Each row is a point. A path goes straight from each point to the next, and from the last back to the first. The post is the endless flat space through its rows: a point in 2 columns, a line in 3, a plane in 4, and so on, so that a path can go around it. Count how often the path circles the post. Going back the other way cancels.
(in the rows, 128 means zero)

Post (2 x 3):
[[150 146 105]
 [130 107 144]]
Path, 25 rows:
[[152  94 154]
 [155 167 113]
 [107 157 135]
 [101 114 109]
 [136  98 119]
 [155  77 143]
 [151 144 148]
 [115 129 169]
 [136 159  92]
 [112  69 110]
 [153 104 113]
 [178 131 139]
 [168 107 151]
 [168 123  89]
 [109  91 127]
 [128 181  88]
 [124 177 128]
 [124 151  93]
 [125  82  95]
 [179  95 102]
 [152 132 151]
 [134 171 150]
 [139 160  91]
 [124  88 114]
 [139 105 125]]
Times around: 3

Post, 8 rows:
[[124 148 108  82 154 155 153 106 113]
 [127 169 106 144 136 139 106 120 104]
 [154  89  85 147 163 119 161 128 138]
 [118 121  89  90 129 152 167 143 159]
 [ 94  93 180 174 123  59 128 143 154]
 [102 166 230 102  96 168  99 155 119]
 [114 141 116 142 157 147  87 115 124]
 [132 109 128 119 116 136 130  96 151]]
Path (19 x 9):
[[107  84 119 140 122  73 109  94 112]
 [138 134 148  94 109 107 109  99 133]
 [113 127 120 113 104  80 188 144 159]
 [ 94 159  83 119 164 119 126 153 123]
 [110 132 137 104 109 142  96  92 131]
 [134  98 131 136 148 188 127 136 123]
 [131 161 115 155 158 156 153  98  94]
 [170 116 123 154 182 142 173 138 144]
 [104 126 135  93 132 109 122  92 151]
 [134 101 197  74 114 153 112 152 149]
 [131 127 141 104 143 138 120  94 190]
 [104 160 117 108 189 147 161 106 126]
 [100 123 120 153 114 127 163 122 142]
 [112 100  95 106  90 113 171 105 134]
 [ 97 122 131 130 103  98 117 143 154]
 [122 139 136 106 129 162  86 152 155]
 [ 94 166 123 109 158 161 117 159 145]
 [ 73 181  88 129 135 180 113 157 144]
 [154 120  99 139  76 160 149 113 123]]
Times around: 1
